Each row is a point. To make a cloud, some directions were put in groups of two or more. Within a group, all points are equally far from the middle, so they leave a hole (a ring in 2 directions, a hollow ball in 3). The other directions are filled evenly. Then the cloud was stretched, turned, moved and blurred a little. Count the holes, and give their numbers of directions, smallest first.

Cloud (22 x 3)
[[-13  25 -39]
 [-12  -4 -57]
 [-23 -43  19]
 [ 22  23 -22]
 [-34 -34 -41]
 [ 28  17 -16]
 [-48 -17 -23]
 [-19 -57 -20]
 [-22 -38  24]
 [-38 -30 -39]
 [ -3 -20 -58]
 [ 12  31  -6]
 [-23 -52   7]
 [-47  -4   3]
 [ 14 -40 -43]
 [-12 -48 -42]
 [-32 -51 -15]
 [ 13  -5  30]
 [ -8 -58 -21]
 [  7 -31 -53]
 [-50 -12 -10]
 [-49  -8 -12]]
Holes: 1 (3)

Cloud (28 x 4)
[[ 42  30  -3 -31]
 [-49  -7   9  -6]
 [-36 -40 -26   9]
 [  8 -26  15  57]
 [-28  36  -4  12]
 [ 16 -59  37   5]
 [ 39   5  43  27]
 [  7 -54  37  25]
 [ 16  -2 -25  55]
 [ 16  27  42  13]
 [-10 -30 -48 -38]
 [ 38 -12 -45  30]
 [-29 -51  15  19]
 [ -9 -42  32 -38]
 [-46  13  -6  -3]
 [-19 -46  36 -20]
 [ 17 -37  35  43]
 [-16  39  -1  25]
 [-16 -18 -49 -40]
 [  2 -13  14 -59]
 [ 40 -45 -35  -4]
 [ 32 -59   8 -23]
 [  9  21  19  50]
 [ 36  19 -44  28]
 [-13  26  37  -4]
 [ 14 -22  25  56]
 [ 10 -55  19 -37]
 [ 32 -13  41  40]]
Holes: 2 (2, 2)

Cloud (53 x 6)
[[-46 -30 -28  -8 -18 -59]
 [-18   0 -23 -51  26  55]
 [ 36 -30 -14 -33 -21 -46]
 [-23  -8 -24 -51  19  54]
 [-29 -16 -59  -3 -47  29]
 [-27 -54  12 -41 -31  22]
 [-10  58 -30  18  -1 -12]
 [-25  10 -25  15 -38  53]
 [-46   0 -40 -40  34  -1]
 [  9 -16  38 -18  18 -42]
 [ 45  11  24 -27 -32  -7]
 [ 36  12  35  -3 -22 -29]
 [-31 -58   4 -30  16  33]
 [ 28 -10 -49  -3  48  -3]
 [-43   7 -10  21  -4  50]
 [ -1  21 -40  11 -53  43]
 [-34 -46  16 -21  34  28]
 [  1  60  10  -6  -4  -8]
 [ 17 -51 -32  10 -49 -35]
 [-34 -34 -47 -14 -60  -4]
 [ -8  52  -4   7  24  32]
 [ 22  22 -55  22  32  -1]
 [ 26  30  18  13  38   6]
 [ 40  -8 -23 -49  -7  43]
 [-41 -32 -27 -41 -42 -37]
 [-36 -26 -46  11 -50  25]
 [-25 -65 -42   0 -33   8]
 [ 19 -28  16 -33   1 -51]
 [-35 -57 -46 -10 -25  18]
 [-10  14 -36 -59 -27 -24]
 [-46 -16  33   5  32  10]
 [  0  30 -17 -51  38  -4]
 [ 17  25 -12 -45  40 -12]
 [ 36  12 -51  -4 -49 -25]
 [  5  13 -68 -14  31  26]
 [-51 -18  20 -27  37  12]
 [ 29 -14 -26  24 -42 -54]
 [-45  38 -11  20  11  15]
 [ 25   8  40   4  -7 -38]
 [  6 -49 -19 -12 -29 -61]
 [  5 -41  41  -5 -44  -2]
 [ 19  17 -44 -30  38 -22]
 [ 17  56  -1   8 -33 -19]
 [ 19  30   1 -53   6 -22]
 [-42 -38 -16 -31 -16 -56]
 [-54 -24 -12 -37  34 -17]
 [ 44  -5 -36  21 -54 -18]
 [ 49 -17  22 -22 -28  15]
 [-27   2   7 -22 -18  64]
 [ 19  40 -12  23  23  40]
 [-34 -28  15  17 -32  42]
 [ 44 -20  16 -38 -26 -16]
 [-45  15  23   0 -51 -19]]
Holes: 3 (2, 2, 2)
